Every row gives one point. A path goes straight from each point to the next, and from the last back to the first. The post is the endless flat space through its rows: a point in 2 columns, a line in 3, a plane in 4, and so on, so that a path can go around it. How many times does the path go around the post? Going back the other way cancels.

Post (1 x 2)
[[3.3, -1.8]]
Path (9 x 2)
[[23.4, -22.4],
[35.9, -13.2],
[3.1, -15.1],
[-26.9, -24.5],
[-10.9, 9.5],
[2.2, 23.8],
[-18.4, 26.4],
[-17.3, 0.4],
[-10.3, -20.3]]
Times around: 0

Post (8 x 9)
[[-9.4, 9.5, 20.5, -38.3, -10.4, 10.8, -35.4, 10.2, 6.6],
[0.4, -45.2, -12.7, 20.8, 17.2, 26.9, 7.9, -19.7, -45.9],
[-18.3, 3.5, -15.0, 7.6, 11.2, -18.2, 27.5, -23.8, -12.1],
[6.6, -6.1, 2.6, 3.4, 4.1, 13.7, 5.3, 20.1, -3.9],
[9.1, 14.7, -19.4, -15.0, -20.1, 41.3, 1.2, -25.3, -4.2],
[-25.9, -2.9, 11.7, 11.7, -19.8, -16.6, 28.5, -5.9, 3.4],
[-11.9, 25.1, -19.4, -16.8, -32.4, -7.3, -14.0, -2.0, -4.6],
[0.4, -2.6, 15.7, 63.3, 10.2, 13.7, 17.3, -8.4, 1.4]]
Path (8 x 9)
[[-41.8, 9.7, -19.6, 11.9, 0.0, -4.7, 23.6, -4.0, -28.4],
[-19.0, -12.1, 12.2, 30.2, 5.6, 24.1, -2.7, -7.3, -10.9],
[-12.2, 10.1, -2.1, -15.0, -12.3, 27.2, -6.6, -26.3, -12.3],
[-2.2, -11.4, 19.8, -10.0, -19.1, -13.6, 16.3, 7.3, -25.5],
[1.0, -1.3, -2.9, -4.2, -25.7, -26.1, 12.4, -21.3, 0.8],
[-12.5, -11.4, 7.1, 25.3, -7.2, 7.1, 37.1, -36.5, 39.9],
[16.2, 0.0, 18.9, -5.8, -18.9, 20.0, -9.4, -21.5, 3.6],
[6.6, 1.1, 19.2, 6.6, -3.2, -6.6, -0.2, 24.8, -20.7]]
Times around: 0
